Each row of a before or after table is a point. One or more steps were done to the points. Then noise was added and the rows were shuffled. The steps act on columns, c1 being the first. Write out the steps. A step turns or swaps two columns, mirrors them in a line or flattens them onto one, adds a multiple of one to another, or multiplies or shifts one. Angles are multiples of 10 degrees, from the lower column toward the higher: turns from -170 to 170, lines from 10 to 170 but not 90. Use the fewest steps. Two steps may share a column if one is a turn and the other turns, adds or multiplies; they go together, in the order done. Otherwise the lowest column goes first.
In the rows, zero is written as 128.

Before:
[[102 115 129]
 [ 79 158  86]
 [134  99  93]
 [146 172 129]
 [ 78 139 128]
 [118 101 146]
 [138 140 132]
 [150 107  75]
 [117 114 150]
 [ 81 133 150]
 [102 102 149]]
After (11 x 3):
[[ 98 100 110]
 [ 85 106  90]
 [139 101 161]
 [142 101 144]
 [145 114 147]
 [ 71 159 159]
 [109 139 176]
 [134 140 121]
 [136 172 112]
 [120 117 152]
 [132 132 180]]
Steps: turn c1 and c3 by -70 degrees

Before (10 x 4):
[[125 144 100 109]
 [148 140 110 107]
 [185  97 109 105]
 [ 91 165 162 110]
 [156  90 145 118]
 [106  93 164 133]
 [120 108  86 136]
 [100 124  96 111]
 [ 96 106 100 102]
 [ 96 145 100 124]]
After (10 x 4):
[[175  85 166 118]
 [134 134  82 145]
 [150 132 112 128]
 [162  97 102 165]
 [141 116  86 133]
 [ 86  82 126 105]
 [129  79 162 106]
 [ 77 155 113  87]
 [136  96  87 116]
 [149 126 136 121]]
Steps: add -0.7 times c3 to c4; turn c1 and c3 by 60 degrees; shift c2 by -10

Before:
[[122 128 146  82 169 105]
 [107  97  86 124 143 117]
 [110 156 144 149  78 119]
 [140 123 118 144  82 162]
 [112 185  97 135  98 113]
 [134 158 135 151  94 121]
 [105 159 149 173 160 114]
 [145 109 120 111 164 189]
 [143 151 104 121 125 101]
 [ 93  95 111 158 148 108]
 [133  99  87 168 141 150]]
After (11 x 6):
[[ 95 148 142 125 149 119]
 [107 107 124 123 144 117]
 [147  83 138 147 163 176]
 [133 144 110 128  93 129]
 [132  72 123 139 140 162]
 [122 151 139 116 169  93]
 [105 198 119 129 160 131]
 [139 101 125 140  83 165]
 [142 101  95 117 126  99]
 [111 165  64 124  99 117]
 [108 184 117 128  77 128]]
Steps: turn c2 and c3 by -50 degrees; add -1.5 times c1 to c2; flatten c4 and c6 onto the line at 70 degrees

Before (13 x 8):
[[152 124 151 125 126 160 155 116]
 [159  99 120 124 149 132 169 106]
 [ 94 152 161  83 170 165 162 130]
 [ 97 144 155  61 157 166 143 120]
 [153 101 102 138 111 103 135 107]
 [123 106 124 148 106 144 125 132]
 [140  97 129 119 140 160 102 154]
 [144 122  97 153 125 139 142 133]
 [152 100 129 156 137 102 143 132]
 [153 106 148 129 116 116 145 138]
 [ 94 141 168 104 172 175 118 102]
 [121  70 119 148 115 140 141 130]
 [157  96 141 122 109 138 112 132]]
After:
[[130 116 121 124  94 118 143 155]
 [140 117 106 127 122 141 113 153]
 [136 141 107 151 141 137 143 145]
 [138 126 107 150  95 102 144 153]
 [153 117 136 117 176 159 157 142]
 [120 124 108 146 132 145 126 124]
 [111 122 101 130 189 158 105 152]
 [111 121 169  75 225 162 161 101]
 [157 132  92 137  73 105 137 142]
 [132 118 158 106 244 174 118  85]
 [166 122 100 110 157 132 171 143]
 [121 123 156  58 211 167 145  95]
 [122 120  74 143 131 141 141 121]]
Steps: turn c1 and c8 by 60 degrees; turn c2 and c3 by 60 degrees; multiply c2 by 0.4; add -0.3 times c7 to c4; add 1.5 times c6 to c5

Before (9 x 9):
[[134 219 149 160 116  91 120  79 126]
 [123 127 157 130 112 119 123 155 144]
 [104 121 149 165 121 139 152 106  51]
 [ 88 108 130 135 136 145 184 106 113]
 [116 115 117 112  97 158 168 106 107]
 [145 109 163 133 114 132 104 109 145]
 [118 133 148 146 137 157  98 152 147]
 [152 123 139 156 137 140 129 158 152]
 [102  93  94 125  99 120 150  85  97]]
After, 9 rows:
[[ 86 109 130 151 137 144 184 112 113]
 [123 115 116 133  97 158 167  96 107]
 [143 123 139 125 138 140 128 176 152]
 [121 109 163 147 114 131 104 112 146]
 [126  92  95 160  99 120 150  83  97]
 [105 133 148 122 136 157  98 163 147]
 [120 219 149 193 116  91 119 100 127]
 [103 128 156 107 112 119 123 156 144]
 [ 89 121 149 176 122 140 153 130  51]]
Steps: add -0.7 times c3 to c1; multiply c8 by 1.3; turn c4 and c8 by 40 degrees

Before:
[[168 160 140 159 125 139 136 169  92 106 139]
 [118 104 104 159 107 149  96 101 135  97 126]
 [ 76 146 140 115  95 135 132 183 170 132 139]
 [148 138 146 122 173 122 149 169 104  91 119]
 [149 130  87 161 154 184 174 111 155 131 158]
 [145 121 148  97 120 109 131 108 114 123  99]
 [ 78 144 156 181  88 148 117 125 131 138 162]
 [134 160 156 107 117 136  97 150 148 120  77]
 [138  85 118 122 161 148 156 119 125 172  90]
 [109 155 165  89 155 138 120 142 131 142  99]
 [151 100 109  94 164 159 104 171  98 173 133]
 [133  96 122 103 159 106 104 109 159 148 117]
 [113 152  79 174 122 149 146 158  89 167 143]
 [159 123 151 172 165 107 177 144  91 158 106]]
After:
[[147 138  97  84 146 127 145 142 107  97 168]
 [119 154 155  85 110 130 113 109 130 100 154]
 [104 147 146 190 155  96  96 136 127 109 108]
 [162 132 117 118 169  72 167 107 153 162  98]
 [121  97 145  91 121 158 118 127 162 142 122]
 [115 162 133 128 100 144 114  99 147 102 170]
 [128  97 161  83 117  85 128 131  95 163 164]
 [110 141 134 151 100 102 102 155 175 121 174]
 [137 121 126 120  99 167 140 116 117 108 125]
 [129 152 148 153 164  94 133 136  89 185 145]
 [152 165 113 149 153 102 151 145  93 110 157]
 [163 125 163 116 181 154 174 133  89 119 155]
 [148  89 164  95 136 137 150  83 122 152 134]
 [110 107  92 161 141 125 104 103 138 139 104]]
Steps: flatten c1 and c7 onto the line at 50 degrees; turn c3 and c10 by -70 degrees; turn c4 and c5 by 60 degrees; turn c8 and c11 by 120 degrees; turn c6 and c8 by -140 degrees

Before, 9 rows:
[[120  92 150 143 127 123 120 127 131 145 120  98]
 [102 130 142 131 152 108 126 139 133 137 132 102]
 [100 134 133  68 115 136 126 125 114 109 103 139]
 [132 139 138  95 129 149 144 109 123 114 106 145]
 [104 144 115  82 131 129 116 102 122 123  94 156]
 [111 101 137 133 143 103 142 148 133 135 104 112]
 [104 102 141 133 121 113 133 132 167 121 114 100]
 [116 115 130 136 112  95 130 133 132 118 123 109]
 [107 104 122 148 131 133 128 142 134 118 118 103]]
After:
[[163 139  94  36 115 131 117 102 108 127 115 164]
 [ 56 109 114 138 147 120 133 132  92 133 141  99]
 [130 127 103 138 159 106 142 148 111 141 137 106]
 [185 119 103   8 116 142 126 126 106 119 133 140]
 [139 150 132 134 138 109 126 139 102 139 142  99]
 [127 109 120 158 159 117 120 128 119 135 150  98]
 [130 107 123 144 131 108 130 133 115 140 130 107]
 [132 118 118 167 150 136 128 142 107 123 122  98]
 [136 135 106  62 119 150 144 109 133 115 138 151]]
Steps: turn c1 and c9 by 110 degrees; multiply c1 by 2.5; turn c2 and c5 by -60 degrees; swap c3 and c11; multiply c4 by 2; flatten c6 and c10 onto the line at 150 degrees; add -0.3 times c8 to c12
